Each point is reached from the start by the listed moves, each made 0, 1 or 2 times, or once backwards (-1), plus a little noise. Say if it took an odd or an even number of moves. Then give how often each move was made.

Moves:
(1): [ 25   0 -44]
(2): [39 24 18]
Start: [-5 13 -7]
Points:
[ 21  13 -51] -> odd (1, 0)
[-30  13  36] -> odd (-1, 0)
[ 46  14 -95] -> even (2, 0)

Moves:
(1): [ -5   1   5  -1   4  10   0 -11   3   0   3]
(2): [-10  10   4  21  19   1 -13 -13  -7   8  19]
(3): [ 10  -2  -3   1  -7 -10   7  -6 -11  -8   2]
(4): [-17  -4   1  20   0   0   6  14   5  -9  12]
(5): [12 -4  2 -2 -3 -5 -3 13  5 -6  4]
(6): [ 10  -5  -2  -1   2   7 -11 -11 -16   0 -15]
(7): [-3 -8 -4 -8  2  6 18 16  3  0  8]
(8): [-7 -4 -9 -5  1 -5  0  0  3 -3  4]
Start: [  2  -3 -11   4 -14   2   0   2  -2   6   3]
Points:
[-12  -1  -5  57  16 -11 -20   0  -5 -10  71] -> even (1, 2, 1, 1, 2, 0, 0, 1)
[-47 -10 -18  50   0 -24  -3  71  42 -13  72] -> even (-1, 1, -1, 2, 2, -1, 0, 2)
[ -9 -32 -12  10 -39 -11  49  95  44 -33  39] -> odd (0, -1, 0, 2, 2, -1, 1, 0)
[-37  14  18  66  41  47 -38 -36 -13  24  39] -> even (2, 2, -1, 1, 0, 1, 0, -1)
[ 15   3  -6  18  -8  21 -44 -33 -36  22 -46] -> odd (-1, 0, -1, 0, -1, 2, -1, -1)
[  2 -17 -10  34   8  17 -26 -33 -32 -13  20] -> odd (2, 1, 1, 1, 1, 2, 0, 1)

Moves:
(1): [ -1   3  -4   9 -10   6  -2   1  -3   6  -9  -6]
(2): [ -4   1 -14   7   0  13  -1  13   3  10  15  -1]
(3): [ 1  6  6 -1  5  2 -6 10  1  0  0 11]
(4): [ 16   2 -13 -15   9  -2   1   4 -15  -3   1   5]
(5): [ -8  -7  -6  -1  -2 -12 -17  11   3  14   4  -5]
(6): [ -8   2 -11   2  -5   1 -10  -4  -7   0   3   7]
(7): [-4 -6 -1  0  2  4 -7  9 -7 -8 -1  5]
(8): [-5  9 -5  2  4 -4  2  0  3  2  0 -5]
(9): [-13   6   8  18  -5 -14  -1  -7  -5 -14   8  -6]
(10): [ 6  5 -5 -4 -9 -6  2  0 10 -5 -3  2]
(11): [ 9 -2 -6 -1  2  1 -8 -9 11 -9  8 -6]
(12): [  7  -5 -19   1  13 -18   0   0   9  -2   8   9]
Start: [  2  -5   4  -2  -1 -17  -2   1   3 -11 -10   0]
Points:
[ -5   3 -39   1  -7  14  20  45  15  28 -11 -15] -> odd (1, 2, -1, 0, 0, -1, 1, 2, -1, 1, -1, 0)
[  9  11 -61  -9  71 -74 -27  42  -9 -11  46  33] -> odd (-1, 1, 2, 2, 1, 0, 0, 2, 1, -1, 0, 2)
[ 10   5 -32 -11   6 -57  -7  -5 -22  -7   6 -19] -> odd (0, 0, -1, 2, 1, 0, -1, 1, 1, 0, 0, 0)
[-23  51 -18  53 -37  16  -6  13 -29 -25   9  -7] -> odd (2, 2, 1, 1, -1, 1, 0, 1, 2, 1, 0, -1)
[  6 -19 -61 -20   7 -95 -36  41   3 -10 -26  22] -> odd (1, -1, 0, 1, 2, 0, 2, 1, 0, 2, -1, 2)
[-10  13 -18 -20  23 -39 -61  -9 -42 -48  13   3] -> even (-1, -1, 1, 2, 1, 2, 1, 2, 1, -1, 2, -1)

Moves:
(1): [ 3 -7 -1 -8 -3 -5 -6  7 -1 -2  4 -5 -1  4 14  3 -3 -4  3  0 -7  1 -1  6
  2 -1]
(2): [  0  10  -7   2   0 -12  -1   6   1   1  -2  -4   1   3 -10  -4  -3  -3
  -3   4  -1 -12  14  -9  -3   7]
(3): [ -7 -15   7  -9  -3  -8   0  -1 -13   3   7 -10   5  -1   7  -3 -11  -8
  -5  -3   1   4   3  -1  -2  -1]
(4): [  0  -6  -5 -13  -5 -13   2  12   9   1   7   7   0  -1   1   8  -1   6
   2 -12  -2   0 -11  12  -9   6]
(5): [-10 -11   8   1  -3   3   3  -2  -3  18  -5  -1 -11   3   1  -6  -6  -7
   5   5   4   0  -6  18  -9  -7]
(6): [ 1 -4 -5  0  3  1  0  1  0  7 -1  0  1  1  5  1 -6  4  0  5  5 -2 -8  0
  0 -2]
(7): [  3  -1 -10  10   6 -10  13 -13   7  -9  -1   5 -15   7   4  -1   1 -14
 -14  14  -9   1 -10  -4  -4 -13]
(8): [  5 -11   6  -6   3   2  -7  -4  -3   3  -5  -1  -5  -5   2  -1   7  -5
  -3   3  11   8  -2  -3  12   7]
(9): [ 0  7  1 -9 -8 13  3  4  2 -2  4  1 -3  4 10  0  3  3 -1 -3 -1  4  6 16
 -3 -7]
(10): [10 -7  9 -3  0  2  2  3  5  2 -3  7  7 -4 10 -1  2  0  5  5 -4 -9  4 -1
 10  5]
(11): [ -4   4  -1   0  -4   0   1 -11   0  -4   4  -6  11   6  -7  -4   4  -2
  -4  12  -9  -5   3  -5  -4  -3]
(12): [ -8 -25  -9  23 -14   1   3  -9  -1  13 -15  -9  -4   3  -5  -9  16  -5
  -8 -11 -21   4  -2  -7  -9  -1]
(13): [  9   3   0   0  -3  -1   2   7  -4  -2 -11  -9  11   3  -3   4   3   0
  -4  -3  -1  10 -13  -8  -9  -2]
(14): [ 12  -7  12  -9 -10   2  -8  -2 -13   0   3 -17  -9   8  -5  -3  -4  -5
  -3  15   2 -16  -1  14  -8 -24]
(15): [  3   5  14 -11  -7  11  -6 -18  -8   0   1  10  -3  -4   8  -6  -1   3
   7  11   5 -14  -4   0   3  -5]
(16): [  0  -7   5  -3   3 -11  -4   7   2  -6  -1   8  -4  -7   3  -6   7  10
   5 -13  12   9  -3  -9   2  -1]
(17): [ -2  -3  -3  -5  -2  -1   0  -6  -2   0   6  -2   2   5 -11  -5   7   3
   2   7  -5  -1   5 -19  -5  -2]
(18): [ 3 -4  8  3 -5  5  1  5  5  3  9 -4 -3  2 -3  1  8  2  0  4  5  0  1 -1
  4  8]
(19): [-10  -2   5  11 -10 -10  10 -17   8  11 -18  10   1   2 -16   1   8 -15
   2   7  11 -18  -3 -17  10  -5]
(20): [-2 17  5 -1  4  2 -6  6 14 -3  5 14 -7 -1 -7  7  7  2 -6 14  4 -8 15 -8
  9 -1]
(21): [ -6  24  15   2   9  -3   8 -17  -8   4   1  -7   6   3 -17   7  11   9
  -6  -4   4   8  21 -15  -1   0]
(22): [ -9  -4  -8  -7  15   2  -4  -2   5 -12  -4   2   0  -3   6   6  -9  -6
  -3   5  11 -13   7  -9   5  23]
(23): [ -1   1  -4   1  -9  -7   3   3  14  -9  -1  -6  -4  -3  -4  -2  -9  -1
  -1 -10  -3   9  -3   7  -7   1]
(24): [-10   4  -1  -1   0  -5   5   0   0  -3  -2   7   0 -10  -2   5  -1   9
   2   1   0   1   1   2  12   7]
Start: [-11   1  -1   9  11 -15   2   0  -7   2 -10   8   6  -3 -10   2  16   2
  -9  -8   1  -3  -2   4   1   9]
Points:
[-48 -55 -26   4 -20 -58  27 -57   9 -40 -18 -22 -65  -4 -27  12 -16 -77
 -79   7  -2 -38   2  22  -8  -1] -> odd (-1, 0, 2, 1, -1, -1, 2, 1, 1, -1, -1, 1, -1, 2, 0, -1, 0, 0, 1, 0, 0, 2, 2, 1)
[ 42 -31  72 -30  14 -41  13 -21 -39   6 -12  43 -18 -29  35   1  29  -3
 -27  35  85  -3 -53 -16  64 -49] -> odd (-1, 0, 2, 0, -1, 2, 2, 2, 1, 1, -1, -1, 1, 1, 1, 2, -1, 1, 1, 0, 0, -1, -1, 1)
[-30 -44  18 -17   1 -17  46 -36  18  -2 -21 -23 -32  31   6  29 -17 -95
 -59  61  55 -23 -29  25   6  -6] -> even (0, -1, 2, 0, 1, 1, 2, 1, 2, 0, 0, -1, 1, 1, -1, -1, 0, 2, 2, 0, 0, 2, 1, 0)
